Rows are points. Any point is a mix of the corners, with weights that add up to 1. It lies inside the corners' shape when no weight is negative. Say inside or outside, and name the corners with a negative weight.
In the rows, 128 means zero.

Corners:
(1): [147 126]
(2): [107 153]
(3): [157  74]
Points:
[144 127] -> inside
[146 126] -> inside
[118 127] -> outside (1)
[153  87] -> inside
[116 160] -> outside (3)
[168  66] -> outside (2)
[150  77] -> outside (1)
[111 149] -> inside
[126 124] -> inside

Corners:
(1): [127  97  86 143 136  91]
(2): [ 99 148  51 130  63  76]
(3): [187 175 114 156 148 132]
(4): [ 79 153 125 105 145 177]
(5): [ 84 124 133 135 130 121]
(6): [190  94 124 162 122 161]
(7): [117  97 134  97 113 152]
Points:
[128  99  76 134 115  98] -> outside (3, 5)
[112 111 104 136 114 118] -> outside (3)
[110 117  92 116 103 134] -> outside (3, 5)
[137 121 125 134 137 149] -> outside (2)
[162 107 119 151 123 147] -> inside

Corners:
(1): [131  77 163 162 127 129  73 145 152 156  94]
(2): [138  88 122 115 155 157 144 104 120 102  99]
(3): [161 168  91 142 140 157 107 163 146  73 139]
(4): [128 193 125 132 136 120 144 142 144 125 105]
(5): [134 132 175 217 169 129 124 137 192 165 105]
(6): [126  88 122 173 143 108  87 102  57 157 121]
(7): [175  47 129  99  32 152 140 102  87  41 116]
(8): [170  80 158 168 145 174 133 181 132 123 131]
(9): [129 175 135 154 156 156 106 101 125 143 117]
(10): [211  98 141 100  91  76 116  99 123 153  63]
(11): [157 200  61 166 149 156 118 167 151 144 118]
(12): [146  89 150 105 123 108 111 112 165 149 119]
Points:
[174 124 132 138 113 120 116 148 156 129 103] -> outside (2, 6, 9)
[157 113 135 140 130 148 115 133 144 118 110] -> outside (4, 6)
[143 133 132 168 156 139 112 139 130 141 109] -> outside (7, 12)
[143  99 142 143 127 124 110 112 108 131 112] -> outside (11)
[145 150 113 152 142 142 112 130 132 140 116] -> inside
[170 113 122 135 106 149 120 129 127  99 110] -> outside (4, 6, 12)
[152 105 148 139 122 124 112 119 131 132 100] -> outside (11)
[163 104 133 128 125 122 116 117 128 132  94] -> inside
[151 112 133 136 109 147 119 116 119 108 114] -> inside

Corners:
(1): [ 79  97  95 160 143 162  95 106 149 134 153 104  74 127]
(2): [ 63 203 100 172 178 126 127 144  87 150 120 121 165  63]
(3): [145 188 171 151 166 160 165 120 147 131 187 186 163 108]
(4): [137 146 144 105 145 125 128 153 135 102 134 169 127 163]
(5): [ 98 125  77 151 151  91 112 100 155 133 114 104  99  90]
(6): [164 131 129  99 125 127 106 109 117 135 150 171 102  83]
(7): [ 49 162 129 182 182  83 161 108  72 128 131 127 137 108]
(8): [197 137 156 130 110 115 135 132 118 105 169 149 156 172]
(9): [100 134 115 131 196 140 108 142 129  93 143  86 116  90]
(10): [156 170 147 119 124 134  99  78 115 127 146 138 110 155]
(11): [ 63 113 132 121 112 138  93 106 145 129 164  91 136 134]
(12): [157 135 122 114 154 158  97  75  95 102 133 167 151 134]
(13): [134 117 155  99 155 151 158 106  79 170 148 132 158 160]
(14): [ 87 194 113 161 120 120 196 138  98 104 123 114 154  72]
(15): [108  74 160 170 114 116  70 109 150 132 115  78  73 109]
Points:
[101 145 138 138 167 145 118 113 113 133 144 131 132 130] -> outside (5, 6, 8, 14)
[ 98 147 128 144 160 128 130 113 118 128 142 129 128 106] -> outside (8)
[122 157 138 131 148 136 137 125 120 122 143 130 147 118] -> outside (1, 6, 7)
[129 140 139 128 139 134 125 117 114 125 148 134 129 123] -> outside (5)
